Every row gives one point. The last column is the point's height on a tilted bowl or saddle (a function of degree 2), plus a little noise. Along how many of its main directions does it bend up, bend down or stay straight?
(in the rows, 128 means zero)

Points (18 x 4)
[[166 102 109  98]
 [ 96  81 127 109]
 [104 115 134 115]
 [143 113 127 111]
 [138  87  89  90]
 [139 107 156 104]
 [148 158 139 110]
 [148 140 126 114]
 [ 26 103 126 112]
 [132 157 165  98]
 [107  70 163  91]
 [ 84 120 108 110]
 [140 130 132 114]
 [ 95 138 212  59]
 [103 129 171 101]
 [133 157  51  64]
 [131 122 174  98]
 [111 142 157 105]]
Directions: 0 up, 2 down, 1 straight

Points (15 x 4)
[[153 156 129 121]
 [124 179 105 108]
 [118 128 140 126]
 [158 135 121 121]
 [129 134 100 129]
 [164 105 118 101]
 [ 70  98 132  79]
 [ 87 101 136  98]
 [ 64 147  85  79]
 [ 81 122  89 103]
 [ 68  93 165  71]
 [108 146 127 119]
 [201 119 131  68]
 [105 129 203 112]
 [ 84 138 121 102]]
Directions: 0 up, 2 down, 1 straight

Points (25 x 5)
[[150 153 107 186  98]
 [112 162 112 109 107]
 [106 141 134  94 107]
 [180 117  97 143 109]
 [181 170 120 223  54]
 [ 86 137  98 116 105]
 [111 159 116 155 109]
 [113 109 161  54  77]
 [103 183  79 109  86]
 [ 95 176 143 118  99]
 [178 116 156 142 110]
 [118 104 116 182 110]
 [162 155 143 148 109]
 [129 161 117  96 105]
 [118 154 134  94 106]
 [206 156 122 163  86]
 [132 155  97 221  71]
 [124 115 127 139 122]
 [136 164 124 147 110]
 [142 125 114 112 118]
 [101 180  72  82  74]
 [131 154 158 104 106]
 [102 118 172 140 109]
 [141 123 139 127 120]
 [171 157 123 167 101]]
Directions: 0 up, 4 down, 0 straight

Points (26 x 5)
[[122 130 149 193 161]
 [109 144 158 171 152]
 [111 107 128 129 137]
 [142 158 127  90 157]
 [133 170 155  96 152]
 [ 58 116  82 119 141]
 [101 129 126 138 137]
 [ 90 142 135 125 139]
 [127 194 121 162 170]
 [141 105 147 179 154]
 [186 117 142 142 162]
 [110 131 123 125 134]
 [134 211 187 202 200]
 [112 126 161 108 135]
 [116  93 121 165 155]
 [ 92  93 174  70 157]
 [126 129 127  84 145]
 [151 104 157  98 148]
 [169 113 117  91 175]
 [166  76  75 134 197]
 [182  87 151 142 165]
 [ 96 153 166 101 145]
 [129 118 150 116 134]
 [123 144 109 124 140]
 [109 117  73  56 161]
 [147 159  66 150 174]]
Directions: 3 up, 0 down, 1 straight
